Each row is a point. Each table stands for the endless flat space through its points: a line for two points, a plane for three, and so on. The two share one point or none. Which?

First (2 x 3):
[[ 15  10 -23]
 [  5  25  -8]]
Second (2 x 3):
[[ -2   8 -16]
 [  2  13 -17]]
They share: no point

First (4 x 6):
[[-23 -12   3  -5 -21 -17]
 [ -4  -4   4  -2   4 -33]
 [-22  -2   1 -10 -26  -4]
 [-22  -2  -9 -10 -46   6]]
Second (3 x 6):
[[  4  -8  18  -5   3 -12]
 [-13  21  -9  -9 -10 -35]
 [-18  22  -8  -5 -19 -30]]
They share: no point

First (5 x 9):
[[ 13   4  22 -16   0 -16 -40 -21   5]
 [ -8  15  29   4  -3 -12   0  26  13]
 [ -7  -1  25 -12 -10  13   5  -2   5]
 [-14  -3  24 -10 -17  28  20  -2  -1]
 [-20  35  33  -8 -11  10   0 -10 -19]]
Second (4 x 9):
[[  8  -9  14  12 -19   0  -5  -6  -9]
 [  3  18  27  12  -8   7  -5  -6 -10]
 [ -7   6  17  -6 -19  -3 -11  -3   0]
 [ 11 -14  17  18 -23   2  -3  -7 -10]]
They share: no point

First (2 x 11):
[[  9 -12 -14 -24   9   3  13  -7   1   9  -8]
 [  1  -6 -20 -32   9   1  25   1  -9   3 -12]]
Second (4 x 11):
[[ 28  -9  11 -30   9   8   1 -21   5  22  12]
 [ -6 -15 -27  -2 -13   8  11 -11   3  14 -24]
 [ 32   4   8 -18   6  26  14 -16  -5  30  24]
 [ 14  -7   5 -16 -16  13   1 -27   2  29   0]]
They share: [ 13 -15 -11 -20   9   4   7 -11   6  12  -6]

First (4 x 14):
[[-10  25 -30   6  -5 -20  -2  11  14   9  31 -21  54  30]
 [  8  28 -17  -8  24 -30  14  -2   2  -1  14  -1  36   5]
 [-22  13  20 -36  31 -20   6  21  26 -45  -3 -13  -6 -42]
 [ -1  18 -16  -5  21 -17   0   7  -5   3  -1 -12  33   5]]
Second (5 x 14):
[[ -8  10   7 -21  13 -26   7  11  15 -17   8 -17  14 -14]
 [-17  27   8 -28  10 -29  26  10  38 -28   8  -9  11 -32]
 [  9  -3 -17 -20  13  -6   2  17  10 -23  11 -25  29   1]
 [-32  34   6  -7  28 -32  -9  13   9  -8  10  -7  18  -7]
 [-40  38  13  -6  32 -38 -11  11  10  -5  10  -6  12 -13]]
They share: [-13  19  -3 -17  18 -21   4  14  17 -19  10 -14  21 -10]

First (5 x 20):
[[-20  29 -18  -2  -4  24 -31  20   1   0 -14   6 -11   1   1   8  -4 -20
   14  -6]
 [-30  14  -4 -26 -41  -5 -30 -11  12 -35   4  -9  25  -3  49   6  20  -5
   26  -1]
 [-10  23  -9   9   9  10 -14  21   5  18 -20   9 -21  23 -17   7 -18 -36
   14  -8]
 [-15  26   6  -1 -26 -10 -12  -5  21 -21   7   0  17  15  31  -6  16 -13
   20  -7]
 [  1  43  12  23  -9  -9   5   6  32 -10  15   9  15  31  17 -22  16 -22
   14 -16]]
Second (5 x 20):
[[-52  19 -21  12 -38  19 -24  15  22 -17 -17   6  15   6  12  15 -25 -33
   17 -41]
 [-25  17   6   4 -32 -12 -22  -7   0 -13 -20  24   8  11  -5  16  -5 -17
   35 -12]
 [ -9  13   7 -13 -14 -17 -14  -9   5 -11  -7  -4  -8  15  15   1   9 -17
   15  13]
 [-11   7   9  -6 -26 -29  -5 -16  -3 -30 -21  -4  -8  26   4  -9  12 -34
    4  11]
 [-14  13  -1  -7 -14   5 -31   4   8  24 -13 -10  -1  25  33  23   6  -2
   38  -1]]
They share: [-20  15   0  -6 -20  -6 -19  -2   9  -8 -10   0  -1  13  15   8   0 -18
  20  -2]

First (2 x 24):
[[-14  -2 -12  20   7   6 -15  10 -26   3  -2  -2  21  29 -27  13  -6 -12
  -13   5  17  -4  -2 -10]
 [ 10 -22  12   4  -9  26 -19 -10  -6  -5 -14  -6  17  17 -11  13  18 -16
   11 -15   1  16 -14 -18]]
Second (5 x 24):
[[  2 -28  22   4  -9   3 -18  -1  -5   0 -15   9  25  31   2   2  31 -10
   23 -15   2  31 -20   1]
 [ 14 -17  12  12 -16  17 -14  -8  -7 -13 -18   1  21  38 -11  15  25 -32
    6 -22   8  27 -23 -15]
 [  2  -7  -8  -4   0  37 -14 -12 -15   5  -6 -19  15   4 -45  17  -1 -14
   -6 -16  -6   3  -9 -13]
 [ 21   4 -18  10  -3  46 -25  10  -9 -26  -1 -32  12  20 -34  38  -1 -34
  -11  -4  14  -2   4 -56]
 [ 14  -6  -2   4 -15  35  -6 -23 -13  -6 -17 -11  17  25 -44  20  11 -38
  -11 -33  -2  19 -26 -11]]
They share: [  4 -17   6   8  -5  21 -18  -5 -11  -3 -11  -5  18  20 -15  13  12 -15
   5 -10   5  11 -11 -16]

First (2 x 24):
[[ -1   6  -4  14 -16  13 -11 -19  18   3   9 -29 -10  19  -9  18  -8 -12
   -9  11  26   4   3   6]
 [  2   6   1  11 -14  17  -5 -15  14   5   8 -23 -13  18  -4  18  -7 -14
   -3   6  22   4   2  10]]
Second (5 x 24):
[[ 11  10 -10  -5 -20  16  -5 -16   3  -6  13 -15  -6  19  11  29  -9 -17
   19   4  26  16  10  26]
 [ 12  37  22  -7 -29  -2  -3  -9  -1  10  20 -15 -14  -2   7   0 -34 -29
    4  27   7   3   5  25]
 [ 10  -4 -26  -2 -10  20  -6 -16   4  -4 -17 -34 -31  45  21  27   9 -24
   23   6  29   3   9  23]
 [ 20  10   4  -4   6  34  14   0 -14 -14  43  -4  25  -3   9  15   3 -18
    5  -4  15  31  -7  17]
 [  9   9  20   9  -3  33  12  -4   3  -1  44   4  21 -10  -9  19  -7  -7
   -6 -12  14  24  -7  10]]
They share: [  5   6   6   8 -12  21   1 -11  10   7   7 -17 -16  17   1  18  -6 -16
   3   1  18   4   1  14]

First (3 x 24):
[[  3  -6  -7   9   3 -28   7  -5 -15 -12  12  16 -12  -4 -12 -13  17   2
   -7   1   1  11   2  10]
 [ 28 -13   2 -11  -3   2 -14 -43   0 -19  -3  18  -4  -1  13  24  11  14
   33 -12  12   5  20  34]
 [ -9  -6 -13  13   7 -34  14  11 -25  -5  15  24  -8  -6 -24 -26  21   8
  -22  -2   3  15   4   1]]
Second (6 x 24):
[[ 33 -19  16  -7  -1 -11   5 -17 -16 -24  28  20 -23  -2 -18   1  16   3
   39  -7   5   6  25  25]
 [  6  10  -8 -10   6 -30  14  15 -18  15  -9   8 -39  16   4 -25  -3 -21
   10  23  -4   7 -11  21]
 [ 36 -13  -6  17  -7  -2  29 -31 -38  -8  39  27 -26  -7 -32 -10   1  23
   31 -10 -16  12  28  14]
 [ 20 -39   7  16  -1 -30  -9 -27   5 -39  16  18  -4 -23   0  23  14  11
    9 -30  14  24  31  10]
 [ 12 -14  -8 -11 -13 -12 -24 -30  18 -41  -3  24  19 -23  -7  25  42  10
   10 -35  40  12  -7  25]
 [ -1   1  -9  -9  -8 -23  -7   4   9   1 -17  -3 -11  -7   7  -8  22  -2
  -15   5  27  -1   6  19]]
They share: no point

First (3 x 24):
[[ 10 -19   8   5 -15 -18  31   3   7   6  22   7  -9  18 -13 -19  -1  -8
   -5  15  -5  17  14 -11]
 [ 12 -33  13  10  -5 -22  24   2 -15 -12  23 -11 -20  16 -23 -30  -8 -21
   -5  19 -22   3  16   4]
 [  8 -27   7   6 -13 -20  32   0  -3  -4  23  -1 -14  18 -15 -24  -4  -9
   -7  15 -10  15  18  -4]]
Second (3 x 24):
[[  1  -9  19 -11 -27 -33  13  11  17  37   9  22 -11   5 -35 -12  -5  -5
  -13  31  11  29  -8  -2]
 [ -1  -3  25 -14 -25 -35  17  17  16  41  10  28 -11   0 -35  -6  -5  -4
   -9  37  14  34 -11   4]
 [ 22 -21   4  13 -15 -12  13  -1  17  10  18   1  -5  26 -17 -27   1 -20
   -7   7 -13  -1  10 -29]]
They share: [ 18  -9  16   7 -11 -16  21  11  15  18  20  13  -5  16 -17 -15   1 -18
   1  19  -7   9   4 -17]

First (4 x 24):
[[  2 -23   4   6 -20 -20  -4  -5  22   7 -25  22  22 -22 -30 -26   7  17
  -25  -8 -19  -2  25  17]
 [ 15  10 -18  24  22  26   8 -13  24   5   6  -3   1   4 -12 -11   4  24
  -10  17  17 -35   8   7]
 [  0 -27  -6  16 -20  -8  -6 -15  32  -3 -13  20  18 -30 -40 -14  13  13
  -35  -8 -13 -12  37  21]
 [ 10  -3 -10  17   6  10   3 -10  24   6  -4   7   8  -6 -20 -15   5  21
  -16   7   3 -23  15  12]]
Second (5 x 24):
[[ 30  12  -9  10  17  -2 -22 -34  11  25 -13   6  17   1 -26 -32  -2  25
   10   9   9   6   0   6]
 [ 18  14  -6   6  15  11 -11  -7  18  33 -33  10   4 -12 -33 -21  26  27
    4  23  15  -3 -11   6]
 [ 16  12 -21 -13   4  10 -11 -31  26  19 -10 -18  25   8 -45 -41 -21  40
    0  -1   9  -2   9  18]
 [ 20   6   9   6  -1   2  -4  -2  27  43 -25  24  11   3 -18 -24  14  29
    4 -11 -13   2  -4  34]
 [ 21  -7   5  19   3  -9  -7 -14  15  18  -4  25  13   0  -8 -20  -1  16
   -5  -7 -14  -5  12  18]]
They share: [  9  -7  -3   9   0   2   1  -4  21  12  -9  13  10  -6 -21 -18   2  21
 -14   2  -6 -15  13  15]

First (4 x 24):
[[-21  31 -11 -10  10   2  -9   9   7  -2  -3 -16   6  18 -14  -5   2  12
   28  -2   9 -10  27   7]
 [-21  42 -18  -6  18   7   2  22  18   7  -4 -25  18  14 -16   6  -5   2
   38   9  11  -4  33  -5]
 [-22  28 -10 -17 -10  -2  -8  -3 -10  -3 -14 -13  -5  26 -11 -18   6   9
   28   0   7 -37  30  11]
 [  0  12  10  13  14 -20   0  -9   2  13 -14 -17   5   2 -29 -38 -12   7
   12 -14  31  -7  16  15]]
Second (6 x 24):
[[ -8  46 -24   7   4  19   8   0  12  -9 -19 -27 -19  19  12  30 -21  51
    0   3  24  20 -22  -3]
 [ -4   4 -10 -11   8  -7 -18  12   8   3  -1  -7   7  -3 -24 -20   1   9
   34  -1   6 -24  32  13]
 [ -6  58 -26  11  10  17   6   0  16  -8 -13 -27 -16  13  15  34 -18  52
   -4  -8  16  30 -27  -2]
 [ -6  40   2   6  39 -26  14  17  -7 -14  19  -5  43  17 -12 -27 -16   2
    1 -35  36  10  20  50]
 [ -8  21 -15   2  -7  19 -15  -7  17   4 -21 -26 -25   9  -9  11 -10  36
   19  11  11  -4  -3 -13]
 [-12  20  -4 -12  27 -42   0  15  27   7   9 -13  24 -13 -15 -21   7  15
   27 -16   8 -12  29  23]]
They share: no point

First (5 x 24):
[[ 20  -6   3  -6   4  25 -10 -19  16 -23 -13   4  -9  16  21 -23  20  25
   30   6  25   0  24   3]
 [ 25  12  12 -20  52  11  -5 -34  -2 -33  -3 -21  -4   2  -9   5  -3   2
    1  30  33  17  15  -6]
 [  0   4 -23 -16  -6  11   6 -15 -24  -1 -15  26 -33 -12   3   7  30  35
   12   6   3  12   4  -1]
 [ 24  -1 -29 -16  20  -2  20 -37   0 -36 -23  -8   5  14   9  -7   7  -4
    8  20  26  24   3 -25]
 [ 16   0 -33 -10  24 -11  28 -31  -8 -31 -21 -10  -1   8  -1   3   0  -5
    4  30  21  36   0 -29]]
Second (4 x 24):
[[  8   6  -2 -18  29  17   2 -21  11 -23 -20  -4 -26  19   6 -15  31  36
    4  17  41  15  26  -5]
 [  8  -1 -13  -5  12   7  11 -13   0 -21 -16   3 -14  -4   4  -4  14  16
   17  13  13  25  14  -9]
 [ 24  -1   2 -10  22   9  -8 -25  -9 -17   1  -4 -11   7   0   3  -5  10
   20  29  17  10  11  -1]
 [ 21  -7   0 -26  30   6  -3  -4  12 -20  -9   1 -32  10   3 -13  20  29
   21  12  20  27  32   2]]
They share: [ 13   1  -6  -8  18  10   3 -20  -2 -20 -11  -1 -14   4   3  -3  10  17
  15  20  20  17  14  -6]

First (5 x 24):
[[-15   2  23   5  -5 -13   9 -18  -4 -13 -13   5 -12 -34  41 -25 -22  12
  -22 -21  20 -11  -5   0]
 [-13  18 -45  23  35 -35   7 -48 -12 -39 -13  19 -14   4   9  -1  12  22
  -26 -31   6 -37  -5   0]
 [-27  -4  25   5 -16  -1   9 -17 -22 -12 -23   9   0 -34  25 -19 -16  -1
  -23 -24  11   1   9   0]
 [-43  22  -7  22   3  -8   4 -27 -35 -19 -37  14   7  -7   3   4   6  10
  -47 -10 -21 -13  13 -12]
 [ -7  -9  19   1  -5 -15  13 -25  -3 -20  -7   9 -16 -37  40 -31 -23   6
  -10 -36  34 -10  -5   9]]
Second (5 x 24):
[[-20   8 -21   2  15 -48 -15 -27   1 -10 -16   7 -12 -44  19   4 -21  -8
  -12 -28  -5 -21   0   7]
 [-13  -1 -10  20  -1  18  20  -9 -22 -21  -4   5  18   4  -1 -25  30  15
   -6  -9  30   5  13 -17]
 [-19 -13  -6  24   5   8   4 -17 -24 -17 -18   7  -2  -2   1 -11  12  19
  -16 -19  10   3   5 -19]
 [-25  38  -6  12  20 -28  10 -17 -24 -35 -21   7  13 -14  49  19   9  22
  -37 -13  -5 -36  20   2]
 [ -7  -7 -25  -1  -1  -9   5 -21   2   0   8  11   9 -26  -7 -31   3 -18
   12 -18  30  -4  -2   1]]
They share: [-19   2 -11  13  10 -13   1 -21 -16 -16 -15   9   0 -16  15  -3   2   9
 -17 -20   5 -13   5  -6]

First (4 x 24):
[[-23   9  31 -27  -3  12  24   2  15 -13  28  -1  -7   2  -8 -24  32   8
   -4 -13 -22 -21   5   4]
 [-26  17  11 -25  17  -4   4 -16   9  18  -5   5  14  30   3 -39  -1  34
  -18  18   5 -12   7 -27]
 [-48 -11  -9  13  -8 -13 -31  -3  20  -3  18 -21  38  22  12 -29  17  23
    6   2  28 -31   0 -36]
 [ -8  21  27 -37   1   1  33   1   6   1  11   8  -8  18   2 -14  15  21
    1   1 -14 -14  -5 -10]]
Second (2 x 24):
[[ -9  21  30 -37   4  -7   6  -1  14 -21   7   9   1   6  21 -28   0  32
   -6   2   0 -21   4 -27]
 [-17  13  20 -25  -2  -5  10   1  12  -9  13   1   5  14  11 -20  12  24
    2   0   0 -21  -2 -21]]
They share: [-21   9  15 -19  -5  -4  12   2  11  -3  16  -3   7  18   6 -16  18  20
   6  -1   0 -21  -5 -18]

First (5 x 24):
[[ 17 -13  33   1  -1  19 -11   2  12  -5 -15  29   4 -33 -13  12  46  41
   28   6  46 -24   9 -25]
 [ 17 -13   8   8 -23  -5  -7   3  25 -11   1  10  -7 -25  -6  -9  21  21
   -5 -10  18 -12  14  -2]
 [ 24 -19  16  14 -23   1   0  -2  20  10  -7  -1  -6 -23   8  -5  33  17
    7  -8  19 -16  21  -4]
 [  9 -11 -13 -11  -1 -31   6  13  19 -47  23  19   6 -19 -42 -13  -4   3
  -12 -11  20   2 -17 -14]
 [ 32  -4 -18   8 -29 -32   4  13  31 -13  10   7 -22 -16 -23  -9   1   9
   -9 -26  -2   0 -15   5]]
Second (6 x 24):
[[  5  -1   0  -7 -15   9 -12   3  16 -22  15 -20  11 -31 -18   4  18  18
    4 -45  12  -3  15 -10]
 [ 14   2   7   4 -27 -13  19  -6   2 -12  -6   9   3 -52  -8 -16  10  -6
   -2  -3  14 -32  -2 -10]
 [ 27 -28  -3  -2 -20  -9 -26   2  25 -15  33  -1   5   3 -41  -9  30  20
    0 -37  31  34   9 -17]
 [ 26 -11  -3   0 -29 -18 -10 -19  10   3  30   9  -4 -10 -24 -12  30   8
   -6 -14  53  12   2 -32]
 [ 18 -14 -15  -1 -16   6 -16 -10  36 -15  17   0 -14 -31  -7 -17   8  21
   14  -2  20 -24  -4 -12]
 [ 34 -36 -19   0 -13  -7 -29 -14  50 -10  36  13 -23   2 -20 -26  18  26
   12   7  40   6  -4 -18]]
They share: no point

First (5 x 24):
[[ 10  15   0  20 -17 -15  -6  -9   9   4  31   0 -14  29  16   0  -2  21
   34   9  12  -9 -15  24]
 [ 17  31  12  18 -10  -8  -9  -9   3   8  26 -14   6  22  10   1   8   6
   17  -5  12   4 -10   8]
 [  1   6   9  11   2  -7  13  -2   5  -4  25  -8   1  22  15  -5 -12  12
   22  18  -3  -5  -8  17]
 [  5  21  -6 -16  46 -18  27 -41  -3  16  14  10  12   2  38  13  -6  18
   -1 -19  38 -14 -18  -8]
 [ -6  14  43  -1  17  -6  28   0 -17   0  22 -44  35  11  -1  -4 -18 -15
   -1  10 -19  22  15  -5]]
Second (6 x 24):
[[ -6 -12 -11   2  19 -22   5 -17  12  11  33  -7  13 -17   6 -11 -14  22
  -28  10  27  -4  16   2]
 [ 13  37 -10   5  30  -4  25  -7 -13  12  31 -12  27  27  35 -13  -1  23
   15  -2   2 -13 -20 -16]
 [  5  52  11 -14  32 -15 -14  12  -7  15  10 -15  59  25  47 -24 -45  32
   14  27  25   5  -7  24]
 [ 12  39  14   5  30  -6  16 -18   3 -17  14   0  11  27  29   0  -1  10
   28   1   0  13 -10  -5]
 [  2   6  13 -17  20 -30  -2 -13   3  11  21 -13  28   9  28  -9 -19  23
    0  23  19  -5  -1   2]
 [ -3  12  27   2  16  -6   4 -16  13  -9   5  -4   8  -2   6   9 -18  -6
   -1   3  19  19   8  24]]
They share: [  5  18  11   1  20  -7  17 -14  -1   4  19 -10  15  12  19   1  -6   6
   6   0   9  -1  -8   1]
